Each point is reached from the start by the listed moves, each made once or not at all, plus a little noise. Say if it took an odd or an even number of moves. Then give how often each move was made.
(in the rows, 128 means zero)

Moves:
(1): [108 151]
(2): [ 91 124]
Start: [127 142]
Points:
[130 140] -> even (0, 0)
[ 88 135] -> odd (0, 1)
[ 70 163] -> even (1, 1)

Moves:
(1): [162 137 148 120 116 152 131 137 138]
(2): [147 124 119 145 107 141 144 117 149]
(3): [ 96 103 152 130 161 111 103 120 128]
(4): [136 103 155 132 143 150 100 147  96]
(5): [148 129 141 135 132 151 131 133 126]
(6): [137 133 135 126 131 133 106 110 121]
Start: [126 128 133 136 113 126 123 122 146]
Points:
[147 110 190 137 140 157 103 127 152] -> odd (1, 0, 1, 0, 1, 0)
[215 117 190 154 104 213  95 127 137] -> odd (1, 1, 0, 1, 1, 1)
[164  92 225 139 157 182  54 130 114] -> odd (1, 0, 1, 1, 1, 1)
[137 116 186 128 139 137  80 106 148] -> odd (1, 0, 1, 0, 0, 1)
[175 129 147 158 100 167 121  97 157] -> odd (0, 1, 0, 0, 1, 1)

Moves:
(1): [151 124  88 134 145 107  96 173 166 122 125 104]
(2): [136 124 138 127 133  94 160 105 109 154 120  94]
(3): [123 163 130  68 162 133 150 146 150 109 134 149]
(4): [109 109 140 145 155 113 117 140 120 143 128 128]
(5): [132  97 121 137 151 132 115 160 107  96 131 149]
(6): [114 122 139 136 126 126 136 134 110 145 139 104]
(7): [123 111 100 132  97 127 134 150 144 142 134 110]
(8): [119 160 154 120 129 142 155 186 144 132 151 156]
(9): [120 149 121 125 129 137 137 134 115 129 128 138]
(10): [142 137 112 106 144 130 167 123 158 137  99  91]
(11): [141 119 135 108 164 123 124 124 118 143 105 133]
Start: [139 132 117 153 102 156 129 155 101 133 155 109]
Points:
[143 164 121  79 156 126 229 152 115 165 132  37] -> even (0, 1, 1, 0, 0, 1, 0, 0, 0, 1, 0)
[153 127 133 148 187  94 144 245 117 187 145  83] -> odd (1, 1, 0, 1, 0, 0, 0, 1, 0, 0, 1)
[126  91 103 142 148 133 167 186 110 199 119  33] -> odd (0, 0, 0, 1, 0, 1, 1, 0, 0, 1, 1)
[119 100 147 158 163 133 125 169  64 178 140  88] -> odd (0, 0, 0, 1, 0, 1, 0, 0, 0, 0, 1)

Moves:
(1): [119 109 152 119 126  97 124 109 151 121 139 126 123 140  98 167 116 158
 108  89 117]
(2): [121 135 131 129 130 145 115 123 111 117 101 116 135 114 135 139 136 124
 140 129 108]
(3): [146 129  97 130 122 131 128 123 119 144 139 140 135 144 153 124 129 121
 147 137 147]
(4): [107 152 140 131 134 120 132 132 117 145 109 125 126 138 126 114 148 126
 148 136 145]
(5): [125 152 143 132 157 143  99 132 131 131 105 128 121 122 148 110 127 130
 116 110 122]
(6): [131 112 146 134 114 143 144 105  93 121 131 142 106 157 148 124 118 166
 132 133 131]
(7): [164 115 130 115 110 147 125 104 130 127 129 125 128 112 134 129 121 138
 117 116 168]
(8): [150  97 129 139 114 154 145 118 159 144 139 134 137 128  94 112  87 130
 165 107 126]
(9): [121 107 137 126 144 154 128 127 119 148 128 155  83 128 136 115 105 144
 124 118 142]
(10): [126 118 136 145  70 120 132 121 109 124 106 144 110  87 133  88 163 135
 134 136 174]
(11): [118 143 133 121 127 119 123 108 116 147 131 130 140 114 114 116 117 134
 134 113 137]
(12): [136 109 160 115 148 133 114 140 108 160 143 113 123 118 139 136 159 143
 122 124 122]
(13): [141 123 121 128 118 136 103 119 100 145 118 116 126 122 124 131 105 124
 119 123 128]
(14): [137 140 124 132 144 147 117 127 118 130 114 117 111 122 126 118 146 132
 128 130 121]
(15): [123 117 131 127 108 149 113 129 135 124 150 111 146 115 110 128 147 122
 143 114 145]
(16): [133 137 136 127 148  93 107 122 102 143 137 137 145 116 109 133 127  95
 104 126 121]
(17): [129 135 126  96 130 142 115 121 129 125 118 131 132 142 143 114 119 128
 152 126 122]
(18): [133 115 130 128 112 121 136 144 117 130 134 136 134 130 125 131 139 145
 144 140 143]
Start: [141 138 151 118 120 126 140 138 125 133 123 151 126 117 124 150 111 123
 116 112 116]
Points:
[153 181 187 134 150 153  65 114  45 213  59 138 146  71  73 102  89 112
 159  76 113] -> odd (0, 1, 0, 1, 1, 0, 0, 1, 0, 0, 1, 0, 1, 1, 0, 1, 0, 1)
[182 113 149  98  79 188  80  53  39 190 136 155 177 117 101 117  44 118
 199  68 128] -> odd (0, 1, 1, 0, 0, 1, 0, 1, 0, 0, 1, 0, 1, 0, 1, 1, 1, 0)
[203  38 235  82  57 210 104  29  50 218 111 177  34  76 107  93  58 249
 142  19 197] -> odd (1, 0, 0, 0, 0, 1, 1, 1, 1, 1, 1, 1, 1, 1, 0, 0, 1, 0)
[179 155 146 103 152 167  79 107 110 171  96 167 163 115 137 110  70  81
 170  82  96] -> even (0, 1, 1, 0, 1, 0, 0, 1, 0, 0, 0, 0, 0, 0, 0, 1, 1, 0)
[131 149 194 104 166 152 104 147  57 241 116 183  92 115 166  99 138 169
 154  94 177] -> odd (0, 0, 1, 1, 1, 0, 0, 0, 1, 0, 1, 1, 0, 0, 0, 0, 0, 1)
